Each wall is flat, endless, passes through zero and stands at right angles to its row. A trip goes straight from one point to another. Which walls does it cross, in order?

Walls:
(1): [ 1 17 27]
(2): [-17  10  49]
(3): [  6 -95 -42]
(4): [ 1 37 27]
(5): [ 42 -32 -16]
(6): [-21 -49 -20]
(7): [ 47  11 -42]
Trips:
[ 22  46 -50] to [  4  -8 -36] => 4, 3, 6
[-54 -23 -10] to [ 47   6 -24] => 2, 5, 7, 6
[ 37  18 -61] to [  0 -40  30] => 6, 7, 2, 1
[53 21 45] to [41 16 -5] => 2
[ 29   7 -29] to [33 43 -8] => 3, 4, 1

Walls:
(1): [ 64   2  18  -2 -26 -62  12  -4 -29]
(2): [ 18 -13   3   8  13  43  31 -14 -14]
(3): [ -4 -17 -19  53  10  -5  24  13 -62]
(4): [-39 -48  -5  11  30  -4 -17 -28  23]
Trips:
[-30 -27   3   9   3  -4  15 -50   1] to [-16  10 -18 -29  73 -59 -44  44 -22] => 2, 1
[-39  15   4 -15  76  21 -32 -27 -13] to [-19 -33  64  20 -50 -20 -25  -6   6] => 2, 1
[-23   2  53 -11  34  30  39  -1  26] to [ -5  27 -17  12  22  13  17  -4   4] => 3, 4
[ 42 -26  -4  34  27 -36  38   8  44] to [ 11 -67   0  -1  19  -7 -26  -1 -26] => none
[ 42 -27 -45   4 -20  36   4 -40  32] to [  3  18 -25   6  -2 -60  -7  57  11] => 1, 4, 2, 3
[-22 -21  -5 -42 -42  -3 -35  35 -44] to [ 41  12 -43  80  95   5  15   3  15] => 1, 4, 2

Walls:
(1): [ 19 -43   3   3 -38 -33 -78 -17  -7  21  28  36 -54  -8  17 -21  44 -16]
(2): [ 26 -37  -4  -9  -6  56 -15  11 -11  68  16  33  24  56 -19  56  -3  21]
(3): [ 23  26   7  25 -36  16 -45   1  15 -52 -45 -36 -25  10  34  27 -48 -10]
(4): [-10 -11 -13 -18 -13  17  12   1 -36 -95  27  38  52   6 -13  -5   0 -15]
(5): [ 34 -27 -22 -26  -3  11 -26  37  16  31  19   7   8  37   4  35   9   1]
Trips:
[ 15 -10  26  26  -3 -34  -6   3  32 -22  -1   6 -42  29 -31  37   1  28] to [ 43  11 -23 -14  -6  19 -42  19 -18  65  52   3  20  12  38 -41 -66  -9] => none
[  0  51  14 -18 -40  10  -8  32 -11 -30 -17 -26   6  -5 -22 -20  -2 -35] to [  8  42  23  22  31  23   2   8 -12 -42   2   3  26   7 -48  11  70  49] => 3, 2
[  3  24 -20  -7  -4  43  -2  39 -40  13  19  32  67  -5   3  20 -12  26] to [ 21  48   4 -49  80 -30  22 -12 -37   0 -31  47 -35  43 -41  32  36 -43] => none
[-47 -23 -12 -23  28 -17  35 -35  23   1  -8  73  25   1   0 -19  58 -24] to [  6  24   0 -34   2 -16  -4  23  -5  23 -21 -23  -9   3  31 -63 -23  48] => 4, 1, 3

Walls:
(1): [ 15   0   2 -48  40  24  -7  10  -5 -34 -38 -12 -24  27 -26 -33  23  19
  -1   9  75  33 -18   2 -16  -7   0   6  -2 -30 -31  28 -45 -28  35  21
  11 -14 -12 -23   6 -16 -38 -13 -10 -38   5  20]
(2): [ 20 -23 -34 -18 -29  34  17 -12  31 -17   5   4   3   9  -6  -7  35  34
 -31 -15  -8  -7 -27  30   6  46  -1 -21 -13  35 -15 -39  77   7 -17  24
  -4 -28  -8  39  28   6  15 -25   2   4  45  62]
(3): [ 49  39  35 -26 -20   5  26  -3 -34  13 -21   1   7 -14 -25   4  31  14
   0  -9  36 -59  41 -27  36  46 -48 -21  25  39   1 -27 -18  19   6 -14
  -6  -5  21   0  39  21 -27 -38  76 -36 -32 -26]
(4): [-11 -38 -47  16  15  60  18  -5 -15 -39  14  25  44  20   1  48  -1  34
  33  17 -67   8 -67  18  36  27  40 -32   5  52 -13 -16 -23  32 -16  52
  20  20   7 -31 -34 -18  19  61 -51  15 -24   8]
(5): [ 15  13  50 -28   1 -11 -47   6   2 -26   3 -46 -26  -6  26  10 -33 -24
  56  15 -17 -12  12 -16   5 -21  32  -6 -39   9  10   4 -14 -13  -8   8
 -32 -52   2  20 -52  32  16 -12 -18  17 -20  -3]
(6): [-15   4   3  29   5  -4  -5 -39  20 -14 -24  18  29  13 -33  27  -2 -23
   3   1  12  29  28 -68  61  26 -22 -15  -9  20  14 -12  10 -30   4  54
 -21  -6  44  11  44 -54  10   5  -4 -64  13  -1]
(7): [ 42   7   8 -19 -13   0  -5 -56 -23 -18 -31   1 -13  34 -67  16  11   4
 -40  -8  63  -9   1 -14 -51  -9 -75  37 -13  15  54 -22  13  -1   0 -14
  14 -27 -10 -23 -29  18  -4  43 -19   6 -32 -26]
Trips:
[ 47 -17 -35   9  19 -10   6  25  63   0  54 -76  16   3 -54   8  54  26
 -62  35   2   3 -22  20 -46  -1  28 -20 -23  39 -20  42  62  23 -13 -24
 -19  49 -61   5 -35  67 -12  52   7   1  22  34] to [-16   8  28  11 -24 -42  52 -33 -49  17 -10   3   2 -10 -37 -19 -13 -48
   1  11 -12  21 -25  22  35 -10 -17 -14  23  18 -17  14  17   9  32  33
  42 -16  23 -13 -21  -9 -36 -12  59 -17  28 -22] => 3, 4, 6, 2, 7
[ 18  15  44  17  28  -4  44 -20 -36  22  37  25   7 -12 -25  22  26   8
  -8   4  21 -21   0  -5   0 -26 -45  64  -9 -20  12  11 -11 -64  33 -17
 -14   4 -26 -11  18  41 -14   5 -36  30  -8   0] to [ 17  -8  23  26 -13 -40 -37  21  24 -16   4 -17   4  21  12 -32  23  12
  27  -1  -1  -4   1 -16 -19   7 -33 -60 -25   2   3  26   4 -48   5  51
  14  35   1 -53 -22 -39  -6 -16 -51   4  15  26] => 3, 6, 5, 4, 7
[-38  30  40  21  36 -44 -48 -22  -4   6   5  30 -40   4 -13   3  42 -23
  -9 -36  -8  91  54  19  46 -22  37  10  34   9 -13 -18  -6  18  -2 -28
 -25  23   9  55  -3  -6   9  -1 -67  39  -6  41] to [ 28  13   5  14 -20 -19   3  -3  37 -34 -14  14  40  15   2  43   6  18
 -58 -11  11 -33 -26   8  11 -26  15  -3   7  33   2   6  -8   2  -3  -9
 -12  32 -38  36  10 -24   8  31 -36   8  -7  63] => 2, 4, 5, 7
[ 24  85 -52  17 -21   2  15   2 -55  -7  23  18  47 -20 -35 -28  -3 -21
   1 -29 -14  57  -3 -21  13  -5  -3 -95  35 -24  29 -46 -11 -17  -4  -6
  -4   5  12  13 -33  -6 -11  19  11 -17 -38   7] to [ 31  34  27  30  43 -11 -21  47  83   6 -22  58   8  19  59  -1  -4 -39
  20  -1 -11 -11  20  -4 -16 -34 -21   4  -2  12   7  29 -29 -38   4 -12
  34 -60  -9 -46 -42  -4  14  56   3  -7 -57  31] => 5, 3, 1, 6, 4
[ 39  28   9   9  -3 -39 -23  49 -43  20   0  16  32  54 -11 -14  31 -18
  -1 -12  10 -15   3  21 -18  -2  -5  13  22  25  31 -21 -14   4   2 -16
   6  -1 -30  23 -40   1   3 -46 -40  14 -19 -18] to [-68 -17 -19   0 -26   9  25 -11 -32 -39 -18   6  -6 -27 -49 -11 -19 -48
  -5  -5  30 -25   7  49 -39 -20  47 -59 -20  16 -53  20  38  31 -43  73
   5 -26   9  10  -1   1  53 -10  25  50  20  23] => 2, 3, 4, 7
[-15  -9 -71 -43 -15   6 -36 -18   2  53 -20   2  37 -15  24  35  33  -4
  16  -7  -5 -12 -27  -6   9   0   2   3  18  43  -4 -24  32  17 -16  31
  -2  -3 -12  28   8 -13  13 -53 -10 -28  24  25] to [-20  -9  18  -1 -33 -40 -13  14  20   0   0   5  14 -21 -36   3  14 -31
   7  -9 -26 -11 -10 -10 -17  24  38  75 -13  -2  64  -9  10  27 -10  51
 -35 -26 -28 -16  17  11 -26  39   9  22  24 -55] => 3, 5, 7, 4, 2

Walls:
(1): [ 14 -25 -20  14  -1 -21  15  22  19 -28  15   5  26  24  -6 -39  23  15
  48 -29 -35  25 -22  26  29 -14  53  17  10   6  77  -7 -16  -6  10 -19
   0  32  -5  36  15   2  12 -12   8 -22  37  45]
(2): [-29 -65  -5 -28  22 -12  27 -17   9  44   4 -85 -15  -9 -37  21  -7 -26
 -13  58  -3 -59  30 -12 -47  14  36  -9   1 -22  49 -66  -7  64 -29  13
  36  30  15  63   1 -24  24 -50  56  43  19 -32]
(3): [ -3  18  18   4  18 -24 -80  -9  65 -31   6  -8 -50   2  36   3  32  -8
  10  -5  29   5 -30  44  55  17  21 -19  36 -24  -6 -37  13   3 -56  -5
  26 -44 -25  22  -5   9   2  -1  -3 -35 -17 -12]
(4): [ 12  43  14 -40  -7  33 -38 -56  60  41  23  34  -6   2  28  35 -33  13
   0 -13 -25  -6  12  31  -5  -8  -1  51  23 -13 -22   0   9 -33  31 -27
  41  10 -32 -18  32  16 -56   5  -4  -7 -43 -10]
(5): [-47  -1  -3   2  10  -8  38  12  57 -32  -9  -5   3  75  18   5  13   8
   5  32  27 -31 -66  21  13 -25 -11  19  56  19 -37  30 -14 -24 -24   9
 -28   7  29 -18  35   3  24  17 -18   8  -6  11]
(6): [ -4  47 -14 -25  12  38 -10  35 -10 -57  34 -60  86  17  10  -6  41  77
 -26 -37  20  14  21 -47  41 -52 -38 -30  28 -26   0   7  36  33  21  35
  37 -62   4 -25  -4 -26 -27  -5 -12 -39  48  -4]
(7): [ 19  32  -3  -2  15 -40  69 -13  38  30 -75   0  -6 -10  29  44 -13 -19
  -4 -24 -24   5 -37  26  15 -39  47 -17  -2  25  14   2   5 -16 -17   1
  -6  -2  22  43   8  34  17  14   6  20  21  34]
(8): [ -1 -13 -34  48 -11  18 -28 -25  43  12   1 -34  -5 -10  -4 -25 -13 -50
 -60 -13 -12 -33 -22  90  46  15  -5  59  37 -14  31 -35 -10  14  18   9
 -23  25  -1 -27  25  12 -50  30   0 -30 -19  16]
Trips:
[  8  36   7 -14 -32  -8 -13   9 -13 -29  35  11 -48  45   9  33  43 -77
  -1 -13  19  31  -8  25 -32   3  -2  32  40 -32 -24  -7  10 -15  16 -37
 -45 -14 -11 -23 -43  26   6  -8   4  -1 -30  22] to [-13 -49  64  25  14  23  18  -5  46   6 -26 -42  15  17   7  25  50  59
  -3  23 -53   5  -6  33  14 -39 -12   6 -19 -15  -5 -23 -44 -68 -43 -22
   3   7   6 -10 -29 -44  -7  35   8 -27 -12  13] => 1, 7, 6, 2
[-50  15  27  17  48   0  -9 -10  35   9  37 -31   6 -38  53 -11  -1  34
 -37  37 -33  12 -30  32 -31  35  22  40  17  30  33  42 -33 -27  57 -46
 -20 -14 -11 -35  15 -18 -41  19  -2   0   6  44] to [ 26  -4  42  16 -27 -20  27 -11  13  -2  32  -4 -12 -47  -6 -13  60  13
 -19 -29  14 -22   0   9   8   5  39   2  12  54  24 -31 -11  44   0 -57
  21  29 -22 -54 -43   2  -3 -28 -26 -46  18 -44] => 3, 5, 6, 2, 4
[ -5   1 -73 -38  33  17   4   0  37  20 -48  23 -36  -2  19  56 -35  24
 -31  70  39 -29 -68 -36   0  11 -17  54 -29 -48  36  17 -11  15  46 -20
 -13  -3  26 -25  77  43  27   1  21  13  13   8] to [-13 -36 -10 -29 -33  23  36  -5  12  28 -84  42  12 -21  22 -23 -24 -10
 -22   8  15  -1  16 -39  15  14 -27  74 -25  38  40 -65  -1  42   6  -7
 -33 -13  29  22 -33  25 -20 -34 -16  12  -9   7] => 5, 4

Walls:
(1): [-23 -43   2  -8  -7  16 -12  13 -25  19  25   7   1 -24   0  -1  14  17
   1  36  -7 -41   3 -19  11  31 -11   1 -53 -29   0  17  -5   3   5  32
 -35  -9   8   6  44   9  22   3 -11  -7 -46   4]
(2): [ 25  41   8  -8  17  41  -9  21  -2  -1 -33  30  18 -21  14  12  18  25
 -32 -16  31  25   0  10  21   9 -38 -47  43  -3  42  -7 -39  -6 -16 -52
   1   5  -2  -6  -3  42  -5   8  10  -8  10  23]
(3): [ 10   4 -16 -40 -21   7  31  43 -61 -28   6  73  27  -8 -14 -16  -9  36
  18 -28 -10   4  54   0  20 -16  95   0 -26 -13  -2  17 -31 -22  -7  26
  20   0  32  -5   6 -32 -20  42  69 -40  -2 -11]
(4): [ -9  59 -23  23  24 -24 -14  12  32 -27  72  14  18  37  -9  17  19 -25
 -20 -14  -2   1   0  -9  34   3  23 -29 -23  -5 -33  25 -29  15   2  18
 -39  34  23  45  -8  38  20   4  42 -23   2   8]
(5): [ 23 -29   1  29  12  22  21  39  -5   4 -16 -12  22 -41   0  14 -34 -10
  28  12  25   9 -22  -9 -16 -39  13  -2   0  32 -76 -38   8  12  12 -33
 -19   9 -39 -49 -23 -20  20  -6 -35 -23   3  31]
(6): [ 22  18 -51 -12 -57 -31  -5  -6 -21  13   5  20  41 -21 -19  16  10  15
 -34  57  21 -47   1  -7 -19  14   7 -30 -43 -29  14  19 -38 -10 -24 -19
   5 -31 -27   9  36 -48   6  48 -12 -19  -3   1]
(7): [ -3  29 -33 -32 -62 -15  17 -19   4   8 -13  24   4 -13 -41  -2  19  28
  -6 -40 -71  18 -67 -17   5  26 -13 -43  -4  -6 -27  -1 -17   0 -14 -19
  65  54  35 -29 -38  14  16   7  -8 -22  25 -14]
(8): [-24  42 -31 -34 -31 -12  24 -12 -25 -24   2  12 -11 -24   4  -4  -7 -10
 -60 -12  28 -32  -9 -14  26  42   1 -20  -8  16   2 -35 -17 -16  31   3
 -17  20   2 -42 -15 -16  13  32 -10 -28 -10   0]
(9): [  9 -37  42  46 -26 -40 -28  40  60  62  31   1 -48  16  30   1   1 -38
 -32 -38 -18  15   5  94  22 -20 -22   6 -33 -12   9 -37  35  46 -28  53
  -9   1  13  26 -30 -17  16 -12  10 -45  11 -20]
(10): [ 26   3  23  -7  49 -22  18  17  -2 -27 -43 -17  19 -72 -20  47  -5   2
 -38  29  40 -34 -10  52 -31   7   7  -5 -33  47   9  -2   9  -9  37  20
  36   4  31  18 -26  -4 -16   2 -19  15  17 -24]
(11): [-24   0   2  22 -20  18  12  -1 -63  -8  74  -3  10  13  26  48 -28  37
  30   5 -23  14   9  -9  21  27  14 -12 -44  -2  30   1  23  24  36  31
  20  22 -13 -16 -38  21  51 -11  23  24 -36 -10]
(12): [  5  -1  -7 -15  13   3  12  56  33   6  26   2  -8   6 -26  42 -31 -23
 -22  26  36 -34   8 -25  15   5  23 -15  23  48  11 -38 -10  17   5 -29
  15  11 -24 -14  15   9   0  -5 -21 -25 -47 -37]
Trips:
[  0 -13  62   0  -4   2  -9  -9 -15 -30  14  15  -5  -1  -6  14   0 -29
 -44 -14  83  -8  28 -25  29 -57 -10  34  18 -15  38  11 -16  65 -17 -15
  10  13  29  13   7  16   0 -55  30  23   6  -2] to [-10  -7  25   8   0  62   7   8  13  16   8  32   0  27  -9 -18  33 -23
  30   6 -19  15 -57  19 -20 -16   3  -2   1 -17 -28  52  -3  -3 -16 -14
 -18 -12 -38  13 -33  -4  -6  27  -5  -6  18  31] => 10, 12, 5, 7
[ -7 -71  33  18   7  -5 -13  28   2  11   9 -21 -17  36   4  23 -13   5
 -25  11 -20  10 -16   4  -1 -30 -16 -25 -10  19  42  22 -35 -39  32 -26
 -22  18  -1  38   3  25  -1  -5 -22  43 -34  13] to [ 28 -28 -18  15 -15  35  -5 -16 -13   1 -37  -4 -17  16  13  21   7  -6
  19 -22  19  31 -15   6 -15 -21   3  30  17  29  30  58 -22  51 -51  35
  10 -22 -51  22  40  22  19 -14   9 -18   6  31] => 10, 12, 11, 1
[-16  20  14  -9   0  25 -18  75  26  64  31  15  -9  -9  27 -30  -8 -25
 -27  18  13  34  17  34   4 -19 -36   9  27  14   9 -48 -15 -11 -59  -7
 -12 -27 -21  35 -26 -22 -10  14   6 -21 -34  41] to [-45   6  26  28  25  34  25  13 -30   0  -5 -17 -25  21   8  29  29  14
  21  12 -47  -4   4   4  -2  29  29   8 -12  -2  33  32  14 -24 -13  -6
  41  53  21 -46  46  27 -12  -9 -10 -46  41  38] => 1, 3, 5, 11, 7, 12, 9

Walls:
(1): [-20 -14  -8   3 -26  -4 -24 -33  33  25  17   0 -18 -22  21  -1  11  -1
  23  36 -20  10  34  26  32 -50   5  -6   0 -32 -42  26 -30   7   5  21
 -41  -9  17  45  -7 -17  18 -32   5  -1 -19   5]
(2): [ 59 -25  22 -17  -1  11   9  -4  29  -3  13  11 -14 -22  41   0   2   4
   1 -15  36 -14  40 -20  -8  19  45 -16  19  28   8  15 -18  16  -4 -20
 -14  -8   7   7 -23 -49  24  33  19 -13 -55 -39]
(3): [ -9  -5  49 -28 -12  17  -3  -7 -27  -4   3  -7 -32 -11   1   7  13  20
  31 -22 -24 -32  28  11 -26  11   0 -12  40  25  17  -1  46 -31  16 -12
  -8 -14  44  28  14  18  19  23  30  17 -24  24]
(4): [-36 -14 -10   5   8  42  22   7   0   2  45 -11  -5  11  17 -16 -67   3
 -10  29 -24   4  12   0   0  15  -9   1   4  -3 -42 -23 -16  -2 -36  24
 -26  29 -61  22 -36 -28  10  -8   2  19 -16  23]
(5): [  5  31   2 -21  33  46  13  22 -46   0 -13  11  12 -14  10   2   0   4
 -23   1 -10  28 -12 -13 -20  -2 -20 -70 -20  19  22  14   5   4  52 -39
  47 -17  -3 -12 -39   2  -2 -11   3  -1   8 -26]
(6): [ 30  -8  -5  -8   7 -13   4 -11 -14 -44  -7 -24  16 -29  33   0 -58  12
 -16   5  -9  -8  19 -18   8  13  10 -15  -2   8  13 -15  11  -9 -42   4
 -15 -67   5  49 -18   8  64  28   0  84 -11 -48]
(7): [-23   2  14  36 -13  24   9  51 -10   9 -14 -25  42  15 -10 -28  10 -29
  35  18  -2  16  13  25 -20   1   9  22   9  -8  30 -17 -20  32   4 -21
   5  -2  53  33  17 -20  58  25   8 -19   5  10]
(8): [ 31  10   3 -23  15  -3 -11  12  16  65   6   3   5 -17 -34   2  36  22
 -10  38  16  38 -29  69 -10  -4  -9  15  28  33 -15 -36  14  37  -7   4
  -1  48  16  34  18  -3  14  23  31   4  19  25]
Trips:
[ 25 -20  41 -10 -36  31   0  27 -14  12  20  30  11   1 -16   8  40  16
  37 -35 -25   3  32  28 -34  21 -10 -34 -16 -15 -47 -43   8 -30  -7  21
  14 -15 -28  -1  44  10  -2  24  -4 -14 -29 -21] to [-11 -39 -24  13  15 -16  41  19  27   7   1  40  10  12  14 -19 -41 -21
  -4  24   1   9 -25  29 -11   3  36  29 -35  22 -38  26   6 -32  18  20
  -4  -5  16  -7 -13 -16 -41   9  63  16  23  15] => 4, 7, 1, 3, 2
[-18  11  17  15  36  31  36  11   8   6 -41 -15  -6 -29   7 -28   9 -27
 -28  21 -35 -12  -7 -49  18   6 -25  18 -12   7  21 -25 -13 -11 -13 -11
  -2 -17  15  24 -12 -38  -6  31  -3 -16  10  -3] to [ 42 -22 -12 -28  33  30 -20 -16  25 -16 -54  39  16 -13  -6  20  19 -15
  -6 -19  47   6  -3  25  -3  40   9 -19  11 -23  -4  -4 -26 -15  31 -17
 -12 -16 -13 -41 -14 -13 -12 -90 -11 -31 -24  23] => 6, 4, 7
[-21  27  67 -30  -5 -35 -21  -1 -10  21 -27   3   7  37  -4 -32  -2  95
  -9   2  28  29  -1  35 -23  -3  -8   5  36 -11  12   0   8  40  10  18
 -19   7  37 -12  -9  27 -26  42 -24   6 -73 -37] to [-41  41  19   6 -31   9 -13  -5  48 -70 -22  14  28   8   8 -16  14 -20
 -29  25 -43  49 -24 -54   7 -34 -30  61  -1  14  -8 -23 -11   1  -8 -16
  48 -24  -9  22   8  20  51  23  -6  41   2 -18] => 6, 2, 5, 3, 8, 4

Walls:
(1): [-11  16   8  10 -14  12  10  31 -24  23 -13 -16   4 -17   6  17  16 -54
 -33 -46 -35  -5   8 -32 -44  14  29  18  37   8 -19  26  61  28 -36   4
  -5   5  41  11 -18  23  56 -49   1  28 -50  20]
(2): [-17   6 -54 -40  39  18  12 -13  30 -48   5  11 -53  34  21 -32  -5 -29
  20 -14  38 -63 -12  28   0  55 -49 -44  24  -6 -16  27  12 -22  36 -15
  -2 -13 -19 -26   9 -10   6 -50  22  47  -3  25]
(3): [ -7 -38 -34  38 -16 -32  35 -57  24 -37  13  31  29   8  60 -25  -9   3
 -49   6  37 -30   5 -29 -17   1 -22   8  17   1 -38  14  -1  12  18  -6
  10 -65 -36 -13  34 -10  37 -20   9   1 -13  52]
(4): [  8  -3 -43  11  10  50  33  39 -29 -12 -25 -55  -9  70  16   1   8   5
   9 -45  40  46  47  74  -7 -25  49  -7  11 -22 -36 -30 -34  42  51 -17
   8   0   8  20  21  20  41 -14  26 -51 -36 -24]
(5): [-54  45  19  26 -13  37  16  -6  30 -37  10  13 -30 -36  31  13  27 -70
  22  28  16 -33 -36 -15 -27  46  27 -20 -37  59 -29 -37  58 -14  34  74
  16   4  29 -20 -32  -5 -57 -11   8  16 -30  39]
(6): [  0  15  43 -55 -44 -38  18 -12 -37  19 -12 -23   7   1   7  15  16  -9
  12 -41 -26 -73  42 -37   7 -45  35 -72 -45 -21  26   0  18  -5 -16 -54
  25  28  17   2 -19  53 -10  -3 -23  10  10  23]
(7): [  1  37 -12  -4   1 -28 -40   5   1  12  -5  -4 -32 -17  29  -7  45  50
 -50 -31   5 -10  59  35  21   2 -15  18  34  38 -28 -36  19  37 -25  -1
  34  30 -15  27  41  69  11  25 -78  11   8  43]
(8): [ -1  23 -57 -13 -40 -35 -48 -37 -56  -9 -11 -23  27 -14  31 -54  23   3
 -46 -28  37  16 -58  25  25  13  57   1 -68  43 -21  -9 -26 -15  11  13
 -19  -9  22   5 -14 -25  15  12  10 -28  31  -9]
(9): [ 21  12 -41  22 -21  -6  27  26   5  56 -70  12 -25 -20  -3 -15 -18 -19
 -15  29  77 -22  -9  26  -7  32   8  -1  37  -3  40 -26  -2  -1  42  19
 -31  29 -11  28   9 -31  13 -33  31   4 -52  13]
(10): [  2  13  10  26  32   6 -60 -14 -22  45  17 -10  10  83  13 -22  24  28
 -54  43  31 -22  -1   5   6  10  12 -20 -80 -10   0 -46  67 -26  40 -24
 -10 -24 -12  -2   5  18 -40  18 -21  41  25  76]
Trips:
[-27 -33  19   5   0 -47  27  -6   5  46 -22 -12   0 -21  17 -34  28 -36
 -38   3   6 -24  10  10  25  16 -38   7  61  15  59   1  17 -50 -46 -40
  25 -22   5  56  -8  10  52 -23 -31  92   0 -65] to [ 35  -2 -64  17  18 -31  64 -56 -28  -1  12  23   7  -3  29 -40  58   4
  -9 -19  43  16 -23  32  -8 -21 -20 -16 -22   7 -42 -15 -24 -21  57  78
   1 -21 -24  27   6  27 -72  29  -3  15  -7  26] => 8, 10, 6, 1, 5, 4
[-26  -9  -2 -29  44   4 -54  46  15 -42  -9  25  10  -6  25   7 -19 -45
  40   1   9  16  28  20 -44 -53 -33  44   3  45  48  11 -30 -12 -46  13
  50  34  23 -27   2 -10  18   1  30 -39 -10 -17] to [-19 -26   3 -31 -14  82 -34 -58   9  84  44  30  20 -36  22  46   4   8
 -42   8  -6 -16 -83 -18   4  11 -17  -8 -12  68  10 -20   4  -6  -8 -55
  30  33  24  23  44   0  15   1  10  34 -75  43] => 1, 5, 4, 7, 9, 10, 3, 8, 6
[-14   5 -21 -21  -6 -18  25   4   5  37   0   2  41   2  34 -40  14 -15
  -2   4 -69  -9 -43 -10  22  18  33 -16 -28  -2 -17   5  -1  33 -28  -1
  27  -4 -15 -33 -45  48   0  -5 -19 -41 -35 -30] to [ 21 -34  -8  14   6 -11 -35   4  82  32  -6 -24  50 -10  65  -9  46   1
 -26  47  17 -49   4  34  25 -23 -12 -13  -6  26 -19 -29  10 -22 -43 -52
  -6   0   8 -17  48 -36  19   2  44 -44  26 -46] => 3, 5, 7, 1, 10, 6, 9
[-14 -18   5 -41 -26  -6 -34 -35  30  73  58  -3 -15  16  -4   4  -6  11
  64 -26 -39 -17   0  33 -15 -13   3 -32  -9 -18 -15  37   1  24  83  35
   5 -42   7 -10  25  34 -15 -51 -28 -44 -25  -1] to [ 39  32  21  -5  21 -20 -16 -48  54  40 -11  23 -16 -30 -16  56 -13  -9
  15  38  18 -51 -20 -33   2  -3 -44  16 -38  10 -17  25  14  -7 -16  -6
   5  -8  10  32 -40 -79 -20 -33 -15  12  38 -20] => 4, 9, 6
